Each row of a before or after table is a point. The points were changed in one or more steps. Then noise was added and the rows were shuffled. The steps act on columns, c1 being the first. What was done? A step turns or swaps two columns, mirrors them in a line or flattens them onto one, adds a multiple of one to another, or multiplies or shifts one. Angles are multiples of 10 degrees, from the lower column toward the higher: turns from -170 to 170, lines from 10 to 170 but not 90. Use the fewest steps. Two steps may share a column if one is a turn and the other turns, adds or multiplies; they go together, in the order done. Otherwise the lowest column goes first.

Before, 14 rows:
[[ -36  -40]
 [   6  -29]
 [   5   -3]
 [ -11  -42]
 [  -6  -21]
 [  -3  -49]
 [ -18   33]
 [ -13   -5]
 [-121  -15]
 [  -6  -38]
 [ -46  -42]
 [ -34  -36]
 [ -14  -44]
 [ -34  -46]]
After (14 x 2):
[[ 48   5]
 [ 52  -8]
 [ 43   2]
 [ 22   0]
 [ 27 -13]
 [ 52  26]
 [ 46  38]
 [ 32 120]
 [ 44   6]
 [-33  23]
 [ 49  27]
 [ 42  27]
 [  9  13]
 [  0 -10]]
Steps: mirror c1 and c2 in the line at 130 degrees

Before, 8 rows:
[[ -36    5   48   12  -13  -20    1    3]
 [ -31   20   38   11   49   65 -121  -58]
 [ -47    3  -37  -56   11  -27   33   23]
 [ -12    1  -15   -9   36  -56  -17  -16]
 [ -40  -13   27    5   47  -16   18  -27]
 [ -13   -8   53  -37  -16  -34   46  -37]
 [ -17   71   27    2  -11   16   47   -3]
 [ -45   -3 -104   10   -8  -24    8  -10]]
After, 8 rows:
[[ -33   -5  -10   10   78   53  -22  -13]
 [  19   -2   31  -25   98   39   11  -28]
 [  69  -33   -8  -38   97  -32 -123  -55]
 [  23   66  -56   54  -18   49   11   -7]
 [ -12  -45   43  -14  -31   47   38  -37]
 [  15  -30   12  -35  -26   43    2    1]
 [  24  -62  -38  -19  -20   -4   45    1]
 [  20   -1   -3   65   26   42   35   13]]
Steps: turn c1 and c6 by -140 degrees; turn c3 and c4 by -140 degrees; turn c2 and c3 by -130 degrees; multiply c5 by 2

Before, 13 rows:
[[ 50 -20 -18 -66  18 -65  23  22 -30  41  -7  39]
 [-27  22  42  30 -75 -19 -72  -2  -7 -36 -21 -41]
 [ -2   5  79  33 -79  18   3  25 -49 -34 -49 -61]
 [ -8   3   0 -59  28 -25  36 -55 -37  -4  -9  -6]
 [ 24  73  -3 -20 -11  36 -15  44  57  -4 -24   8]
 [  6  23 -39  -4  26  32 -34  94  51  -6   4 -44]
 [  8 -36 -14 -18  22 -18  37   4  34   1   6  51]
 [-35  57 -46  31   2  18   0  37  21  31 -47  -4]
 [ 23 -32  19 -31  33 -27  -2 -33   7  26 -66  -2]
 [ 29 -21  60 -10 -68 -13  16 -16 -17  56  19 -58]
 [ 39 -66  21 -61 -10  18   6 -36 -70  61   9  32]
 [-97  47  45  -4 -75  16 -40  60  40 -33 -69 -57]
 [ 22  -6 110   4  -5   1  -3  11 -61  63  35 -11]]
After (13 x 12):
[[-67  -2 109  11  25   2  -5   9  41 -12  73 -47]
 [ 41 -73  53  -7 -44 -17  21  29 -18  18  19 -36]
 [  5 -37 -62  93  59  32  22  11 -68  -8  46  -1]
 [  7  36  14 -46  58 -25   2 -69  25   7  31 -31]
 [-66   8  11 -24  21  19 -64 -68  72 -27  49 -20]
 [-52  21  28  32  48 -65 -23 -59  48 -40  33  10]
 [ 33   5  67  21 -49  18   5  37  -2  -6  -9 -77]
 [ -1  38   3   7  54 -17 -37 -17   6  -9  46  59]
 [-61  14  68 -13 -39 -15 -21 -15 -22 -20  60 -54]
 [ -2 -12 -29  46  17  36  73 -10 -38 -25  17  44]
 [-28  -2  40 -26  65 -24 -33 -38  -5 -17 -25   5]
 [-23   0 -60  31  32  18  58  36 -17  41  -9  11]
 [ 48 -39  32  61 -44  14  47   8 -65  91 -30 -19]]
Steps: mirror c1 and c10 in the line at 130 degrees; swap c2 and c7; add -0.7 times c6 to c3; mirror c4 and c8 in the line at 50 degrees; shift c5 by 30; mirror c9 and c12 in the line at 70 degrees; shift c11 by 40

Before (13 x 24):
[[ -54   69    9    5  -36    5   27  -14   -5   31    4   58  -16  100
     8   56   20   -8  -74   29  -50   36   -1  -68]
 [ -55   26  -19   28   -9   12  -63  -17  -35   -5   26  -37   -9   84
     3  -36   26   32   42   35  -11   23    9   12]
 [ -29   37   -6   83  -23   12    5  -26   10  -27    4   23   -9   50
   -22   52  -50  -42   52   16    2   46  -55   66]
 [ -23  -42   30   20  -30  -39  -82  -71   16  -41   17    9  -14   28
    34  -50 -115   20   37   11  -18   18    0   -4]
 [  25   58   -2  -20   -5  -16  -35  -23   55   49  -22   79  -27   17
    41  -12   -7  -12   -9    8  -41   76  -19    9]
 [ -29  121   61  -20   49   71   15   15   -6  -74   19   42   26    2
   -78  -33  -11  -69   38   18   -6   17   -1   18]
 [ -58   47    2   38   46   49  -28   30   36   44  -29  -36  -14   26
    24  -20   -1    0   36   43   41   27  -48   12]
 [ -36    7   13  -20    1   24  -27   38   37  -24  -26  -68   -7   19
     3    3   36  -42   10    8   20    5  -28   -8]
 [  -4  -12   34   42   30   16  -72   19   28  -29  -44  -21  -87   25
    -4   13    0  -12   -2   11   64  -64  -40  -18]
 [   4   13   46   20   46   56  -30  -20   19  -32  -36   38   58   47
    39   -1  -12   21   -8   -3    7   22  -55   30]
 [ -69   45  -28    2  -50    8  -11  -30   46    6  -25   44  -46    7
   -14  -24  -32    2   -2  -71  -73   -5  -63  -21]
 [ -14   34    4   10   31   48  -11  -29  -26    3   -8   33   -1   -2
   -19   34   38  -50   41  -22   81   45  -48    9]
 [  35   16   -7   71   21  -29  -27   11   78   14   -8   28   39  -16
    37   86    0  -56  -44   20    0   45  -36   -6]]
After (13 x 24):
[[ -51   70   18   -4   31    4   31  -25   -9   28    1   58  -15   95
     1   55   16   -4  -79   29  -53   34    3  -65]
 [ -54   46    6  -51  -41   30  -21   34   36   37  -33  -34  -12   27
    31  -26   -4  -18   38   42   38   33  -41   11]
 [ -45   25  -23  -19   10   33  -65    5  -45  -10   32  -37   -8   83
     5  -38   25   30   38   35  -14   29   11   17]
 [  -8   32    4  -47  -34   -6  -10  -59  -31   13  -12   36   -7   -3
   -18   32   36  -34   42  -17   81   50  -50    7]
 [  36   16  -10   11  -19   79  -31  -27   71    7   -9   25   31  -15
    36   87    3  -60  -40   16    5   45  -26  -18]
 [  13   13   41  -63  -44    9  -19   -7   20  -42  -44   35   53   47
    47  -12  -10   31  -18    3    0   30  -57   35]
 [ -27  125   57  -62  -55  -34   13  -30   -2  -80   18   44   17    2
   -79  -34  -21  -75   42   17  -10   29   -1   14]
 [  -5  -15   23  -21  -39   36  -67   11   32  -31  -43  -19  -82   28
    -1    4    1  -21   -1   17   57  -67  -35  -15]
 [ -68   42  -34   -6   54   -4  -14  -28   42    4  -22   50  -49   13
   -10  -28  -38   17   -3  -71  -76   -2  -63  -14]
 [ -29   36   -5  -21   30   80    5  -64    5  -28    9   13  -10   61
   -23   55  -47  -20   58   18    2   52  -50   66]
 [  27   58    5   21    0  -16  -28  -33   55   48  -21   86  -25   14
    39  -21  -10    7  -12    9  -47   76  -26   14]
 [ -43    9   12  -17    0  -26  -30   17   35  -21  -26  -65   -6   28
    10    2   28  -55    9    6   19    1  -25  -10]
 [ -17  -47   37   34   32   23  -84  -68   14  -46   18   16  -13   37
    35  -52 -116   52   33    7  -20    8    8    4]]
Steps: turn c4 and c6 by 100 degrees; multiply c5 by -1; turn c8 and c18 by -30 degrees; multiply c8 by 1.3

Before:
[[  -8    9   -7   58  -39  -22   36   25   34   34   15  -18   22   40
   -28   27  -12    3  -52   24    7   65   26   30   42   26   -6  -47
   -25   63    4   24  -15  -29   23  -40   -3   37  -51   50   38   -3
   -20    8  -14  -21  -30   -2  -18   14   78    8    8    7   10  -59
    36  -49    4  -25    1  -27  -56  -29]
 [ -44  -30   12   40   -3   43  -53    4  -22   17  -46   28  -53   -9
    23   36  -33  -82   28  -17  -15   19  -63   41   16   24  -21   30
    -4   13  -19   51   24   53  -19    2  -26    6   13   24   26  -80
   -31   63  -59    5    1   48    0  -37  -45  -26  -11  -19  -22   -7
   -31  -45   65  -13  -57    6   32   20]
 [ -19   48   28   17   34  -17  -66   -9   58    6   43  -55   18  -63
    14  -17  -24  -21  -24   -7   24   -7   27  -14  -16  -49  -27   45
    15  -37   49    0    2   20   55  -33    0   10   41   19   -5    8
   -29  -29   26   71   -1   67  -20   31   64   18   52   13   12   -6
   -69   31   20   40   28   37  -12   46]
 [ -21  -64   -8    2   48  -10   16   56   17   70   42  -40  -46  -15
   -40   -8  -22  -17    0  -74   15   -5  -45  -17  -20   -4  -50   64
    38  -23   -7   55   18   73  -46  -32   10  -10   -6   37   37  -47
   -18   14   56   32  -16  -15   40   -5  -36  -67   73   -3   -1   32
     2  -47    2   21  -16  -14  -12   41]
 [  13   -7   -2   43   -4  -24   -9   37  -14   22   38   -3    2  -43
   -21   10   60    6  -20   -5  -34  -21   22  -54  -33   72  -38   38
   -32  -23   -7   -7   32   29  -10   39   23    3   -1  -39  -33   12
    49   16   -4   16  -30  -10  -52    9   43   -9  -64   17  -44   35
    32  -45   -6   14  -39   -3  -22  -17]
 [-121  -11  -48   21   34  -13   29  -23   22  -56   13  -72  -36  -30
     5   -1  -47    8   -9   48   -3  -40  -40   16  -10   80  -10  -30
    20   57   36   -4   38   20   38   37   -9   33  -23   23   58    9
   -42  -52    1  -63  -12  -20   37  -21   -6  -12   20    7  -70   39
    40  -23   27   14   -3  -56  -27   -3]
 [  40  -50   31   17   -7  -29  -12    8  -10  -20   10  -48   19    3
   -65   21   19   11   56   -1   33  -27  -96   57   56   14   46   50
    70  -88  -15  -16  -24  -34   14   35   24   49   41   31   16  -48
    18   13   -5  -30  -37   -2  -66   -6   51   13  -19   76   26   52
    -3  -24  -23   14   -1  -16  -48  -61]
 [ -12   32  -35   26   46    7  -45  -44  -18  -17   18  -26   22   32
    19   34    7  -49  -34   85    3    0   -5   30  -49   27   -3  -16
   -37   23   56   -5   15   73  -88   12    2  -21  -23  -10  -12   17
    54  -24  -57  -44   10   39   54  -43    6   40   -1   23  -66   -9
   -11   47  -44  -14   48   39  -38  -37]
 [ -61  -14  -12   21   49   92   66    9   33   42  -40   35  -61    4
    25    7  -29  -35  -16   12   37   23   -9  106   10   82   15  -18
   -19   -4  -16    5  -41  -27   -4  -22   37  -14    1   -8   14   45
   -26   14   -1  -21  -42  -58   12   68  -18   34   45  -40   45  -37
     8  -41   -7  -37   55  -47   53  -10]
 [  30  -43   54   68   11    4  -15   51   16  -30  -22  -20  -16   55
   -30   40   42   -2  -45  -30   33    7  -27   18  -16  -46    4   -6
    31    4   -8  -12   17   77  -74  -32  -15   12   34  -23   20   76
   -45    2    5  -18   12  -40    2  -64   -5   -4    4   -2  -22    1
     0  -12   -4   57   17  -15  -30   -9]]
After:
[[-18 -16  -9  25  49 -11  69  54  31  41 -41  39 -64   6  24   3 -32 -38
   92  15  -6  25 -14 112  11  84  14 -20  29  -2 -14   0 -41 -34   1 -18
   31 -14   7 -17  18  51 -29  14 -19 -17 -36  96  11  75 -16  32  43  28
   40 -31   9 -28  -1 -39  61 -52  53  -9]
 [ 89 -38  50  71   5 -44 -18  -9  13 -28 -15 -15 -14  52 -26  39  50  -2
    2 -30  -9  10 -26  14 -16 -44  10   0 -31   6  -7  -8  18  76 -61 -24
  -10  14  24 -24  23  77 -48   7  12 -23   6  48  -5 -66  -9  -6  -3  12
  -28  -2   3 -34  -8  55  18  -9 -28 -11]
 [ 34 -51  30  17  -8  53 -15 -41 -10 -20  16 -54  22   2 -70  27  19  14
  -25  -1 -17 -27 -97  55  61  13  45  49 -85 -92 -15 -18 -28 -31  22  33
   26  50  41  36  16 -46  18   8 -10 -29 -33   2 -71  -5  52   7 -18 -50
   32  52  -5  11 -20  12   1 -16 -43 -63]
 [-70  28 -35  27  46 -38 -51  -3 -25 -20  20 -25  24  29  22  39   6 -46
    7  78 -32  -4  -2  27 -53  21  -3 -18  25  23  53  -8  19  69 -98  19
    5 -20 -26 -12  -5  19  57 -17 -47 -47  34 -82  60 -46  11  39  -3 -35
  -64 -12  -8  11 -51 -13  50  34 -43 -35]
 [-94 -10 -50  18  28  -9  29 104  22 -53   8 -74 -34 -28   3   1 -52   7
  -11  47 -36 -37 -49   8  -3  83 -12 -29 -17  60  40  -7  36  24  40  35
  -11  29 -23  27  59  10 -36 -57   0 -61  -9  53  43 -20  -4 -13  15  -2
  -76  40  48  -2  29  15   1 -55 -28   4]
 [ 36  14  -7  61 -42 -49  31  17  33  35  12 -25  21  47 -33  25 -16   4
  -23  29 -29  64  29  34  44  24 -13 -43  19  64  -3  21 -18 -30  21 -39
    1  38 -54  51  35  -4 -21   3 -25 -20 -22  71 -20  18  81   5   4 -13
    5 -67  31  21   7 -23   0 -19 -58 -26]
 [-27  42  22   5  34 -29 -67  16  56   4  39 -51  17 -65  16 -18 -26 -22
  -25  -6 -16  -6  18 -11 -19 -54 -27  52 -25 -36  45   2   1  20  53 -35
   -7   7  41  19 -14   5 -32 -32  24  71 -10   8 -19  22  62  22  53 -12
    7  -4 -67  41  22  39  28  37  -9  48]
 [ 73 -58 -10   7  44  -7  17  36  13  68  36 -38 -50 -19 -35  -3 -19 -21
  -13 -72 -23  -1 -44 -10 -24  -1 -53  52 -39 -26 -12  55  16  76 -47 -38
    9 -13 -13  38  33 -48 -19  18  44  36 -38  68  44 -12 -38 -70  73  20
    3  26   1  15   1  30 -21 -21  -5  44]
 [-18 -28  18  43  -3  32 -52  47 -25  19 -45  20 -55  -1  21  32 -34 -87
   43 -18 -55  14 -66  43  14  26 -16  23  14   8 -19  55  24  60 -11   3
  -24   8  11  31  37 -84 -27  61 -56   8  18 -12   0 -25 -42 -28 -11  17
  -27  -7 -30  63  67  -5 -52   9  28  13]
 [ 67  -7   0  40  -3 -26 -14   0  -9  23  44  -1  -3 -37 -25   7  68   3
  -23  -8 -67 -19  16 -58 -33  80 -38  34  19 -23  -1   1  31  26 -13  40
   24  10  -2 -34 -36  14  42  18 -22  15 -27  33 -57   8  47  -7 -66 -32
  -45  29  33  24  -5  12 -36  -7 -28 -18]]
Steps: turn c1 and c8 by -70 degrees; multiply c1 by 1.6; swap c6 and c19; turn c48 and c58 by 120 degrees; add 1 times c9 to c48; shift c21 by -40; turn c29 and c54 by 160 degrees; turn c45 and c47 by -20 degrees
